Every row gives one point. Each copy is the shape, with its points in the same order, stretched, turned, moved and blurred by noise. Is it also mirrored, or only turned?
In the rows, zero is written as 128.

Shape (7 x 3):
[[163  96 113]
 [102  86 173]
 [166 189 122]
 [166 127 134]
 [ 91  88 117]
 [128 186  71]
 [141 149 151]]
Copy 1 (7 x 3):
[[119 115  92]
 [103  91 154]
 [173 169 121]
 [141 129 107]
 [ 77 127 135]
 [137 201 115]
 [150 131 132]]
Copy 1 is: only turned
Copy 2 (7 x 3):
[[ 80  71 187]
 [165  73 164]
 [ 58 163 164]
 [ 81 111 185]
 [125  51 128]
 [ 43 129 107]
 [108 135 170]]
Copy 2 is: mirrored
Copy 3 (7 x 3):
[[172  93 137]
 [ 99  70 178]
 [126 153  82]
 [143 101 106]
 [134 105 191]
 [138 190 119]
 [113 112 113]]
Copy 3 is: mirrored
Copy 4 (7 x 3):
[[108 179 135]
 [ 62 114 149]
 [182 162 184]
 [122 177 164]
 [ 79 116  85]
 [186 147  99]
 [127 141 171]]
Copy 4 is: mirrored

Shape (8 x 4):
[[ 53  88  95 142]
 [152 105 178  84]
 [144 159 197 177]
 [141 151 140 137]
 [110  81  81  88]
 [129 120  98  96]
 [ 88 179 150  71]
 [137 146 125 174]]
Copy 1 (8 x 4):
[[ 72 168 155 131]
 [144  96  90  57]
 [205 128 118 149]
 [145 141  88 131]
 [ 54 131  99  93]
 [ 91 136  80 103]
 [145 194  91  50]
 [142 138 103 174]]
Copy 1 is: only turned
Copy 2 (8 x 4):
[[ 97  61 101  57]
 [187 114 155 171]
 [ 85 102 135 209]
 [110 133 121 163]
 [157 119  91  82]
 [139 156 119 114]
 [113 134 214 111]
 [ 82 125  92 162]]
Copy 2 is: only turned
Copy 3 (8 x 4):
[[ 85  85 191 177]
 [169 170 169 128]
 [113 115 135  53]
 [124 131 117 110]
 [141 143 170 191]
 [130 145 142 163]
 [ 71 176 154 120]
 [122  86 121 108]]
Copy 3 is: mirrored
Copy 4 (8 x 4):
[[113  84  85 189]
 [160 105 169 113]
 [120 179 166 125]
 [117 143 126  99]
 [113  54  94 122]
 [120  90  97  92]
 [190 144  91 118]
 [ 82 146 119 105]]
Copy 4 is: mirrored

Shape (9 x 6):
[[ 96 116  99 143 174 127]
 [209 139 216 134  86 127]
 [120 164 176 130 105 154]
 [109 139 120 163 100 123]
 [120 152  92 122 140 122]
 [ 74 136 117 122 119  91]
 [179 155 151 155 121 113]
 [106 117 128 121 107 153]
 [136 126 103 116 133 151]]
Copy 1 (9 x 6):
[[ 61  97 114 140 139 124]
 [227 188 143  84 157 109]
 [171 152 149 157 158 145]
 [137 101 142 139 111 119]
 [105 118  86 149 108 137]
 [ 85 136 139 166  85 124]
 [174 141 103 116 139  93]
 [125 118 145 125 125 161]
 [117 116  99 117 127 160]]
Copy 1 is: only turned
Copy 2 (9 x 6):
[[110 138  99  79 166 149]
 [204 128 131 249  91  95]
 [114 161 137 182 100 115]
 [148 152 116 103  92 134]
 [109 116 118  93 124  95]
 [134 153 166  67 127 117]
 [169 132  92 169 109  88]
 [123 123 147 128 109 152]
 [118  99 121 125 123 127]]
Copy 2 is: mirrored

Shape (12 x 8):
[[109 127 114 128  54 112 117 109]
 [102 137 120 117 158 109 108 113]
 [ 99 129 104  45 108 114 126 145]
 [ 99 101 222 139 135 110 164 138]
 [127 141 137  90 156 115 120 140]
 [124 140 130 108 130 171 167 143]
 [119 108 107 143 121 137 120 143]
 [ 93  56 198 115 153 190 122 132]
 [165 119 214 118 148 118 120  76]
 [134 123 103  78 156 129 169 133]
 [204 137 116 141  73 145 107 134]
 [109  79 113 136  86 119 111 129]]
Copy 1 (12 x 8):
[[126 176 114 128  74 106  97 188]
 [176 137 117  87 103 144 109 125]
 [184 168 155  91 133 140  86 178]
 [ 90 102  96  97 178 138  85 142]
 [173 123 141 103 135 146  99 133]
 [142 164 135 140 173 124 129 129]
 [140 155 118 111 111 144 152 152]
 [ 88 144 106 123 164 224 118 124]
 [ 74  92 153 135 107 168  57  93]
 [153 163 171  97 155 124 127 117]
 [110 137 188 180  78 120 137 163]
 [118 163 126  98  92 144 123 178]]
Copy 1 is: only turned
Copy 2 (12 x 8):
[[101 110 107 147 120 143 135 103]
 [124 162 145 160 133 173 105 141]
 [119 148 149 107 177 177 144  81]
 [146  70 116 168 189 111 192 170]
 [159 145 161 137 153 166 118 115]
 [165 142  89  84 163 163 144 141]
 [110 149 111 108 118 117 123 138]
 [140 149  82 103 249  98 145 152]
 [191  77 139 164 183 148  94 140]
 [134 135 133  71 165 177 132 134]
 [184 106 110  93  80 119  70 109]
 [ 84 124 115 121 135 100 134 126]]
Copy 2 is: mirrored

Shape (12 x 9):
[[ 73 101 158 118 163 114 141 100  82]
 [145 155 167 182 172  84 105 107 106]
 [165 187  65 120  69  99 164 124 138]
 [134 168 121 105  96 155 130 133 155]
 [134 138 166 136  94 134 140 198 101]
 [182 148 170 156  98  97  79 172 117]
 [110 118 127 162 145 183 140  96 113]
 [137 137  72 160 163 157 170 117  73]
 [ 75 176 113 175 150  77 159  91 110]
 [157  74 153 162 113  96 145  91 111]
 [110 120  84 139 129 101  68 146 151]
 [160  85 154 121 134 169 148 134 174]]
Copy 1 (12 x 9):
[[ 60 156 117 109 148 125  90 129 195]
 [ 94 124 173 173 116  65 111  82 161]
 [234  89 103 101  98 129 132  98  97]
 [176 149 109 123 128 172 185  95 110]
 [135 103  91 134 187  83 228 133 128]
 [159 124 145 169 149  52 210 141 122]
 [ 63 159  84 175 106 135 119  94 125]
 [ 93 119  81 146 113 104  61  86  76]
 [ 93  72 147 111  83 114  91  45 167]
 [123 124  97 184 117  70  93 182 197]
 [135 113 172 132  77 141 143 151  76]
 [155 144  97 195 151 163 154 168 143]]
Copy 1 is: mirrored
Copy 2 (12 x 9):
[[150 153 136  65 161 151 186  91 163]
 [110 137 177 179 133 163 192 123 111]
 [ 16 108  94 160 114  88 125 126 140]
 [107  66  98 121 110 143  96 124 141]
 [143  83 138 121  77 133 162 192 152]
 [125  98 171 168  59 139 121 198 129]
 [128  87 133  99 182 131 156 113  86]
 [ 53 122 110  99 201 140 205 131  68]
 [ 92 137 136 147 134 116 240  72 114]
 [130 150 156 143 170  87 143 141 151]
 [164 150 113 103  70 131 141 102  92]
 [174 121  95 123 166 133 102 145 143]]
Copy 2 is: mirrored
Copy 3 (12 x 9):
[[113 124 129 113 103  84 101  81  56]
 [ 82 177  93 128 109 143 120 141  67]
 [150 167 143 102 148 210 151 142 186]
 [117 118 122 109 163 183 104 115 153]
 [ 96  82 145  84 169 141 167 132 100]
 [ 75 134 122 112 171 134 159 194 121]
 [112 105 153 165 115 150 100  94  76]
 [159 141 198 134 135 178 131 106  51]
 [ 98 197 110 107  87 160 137  74  98]
 [116 113 106 164  86  84 151 160 109]
 [101 179 148 168 194  97 142 133 125]
 [138  64  86 169 165 115 113 123 103]]
Copy 3 is: mirrored
Copy 4 (12 x 9):
[[ 72 132 136  37 111  65 131 121 122]
 [115 190 152  91  83  76  79 187  88]
 [220  85  64 158  96  88 113 152 118]
 [176 131 122 146 148 113 155 143 139]
 [110 151  65 133 103 155 127 151 176]
 [133 168 111 140 116 145  75 206 182]
 [131 149 154  96 114 122 102  83  79]
 [142  99  88 107  78 139  97 110  31]
 [133 166  94  91  95  18 105 124  47]
 [111 122 164  79  45  87  55 118 168]
 [102 117 139 159 187  89  97 159 111]
 [109 122 200 145  79 140 152 119 159]]
Copy 4 is: only turned
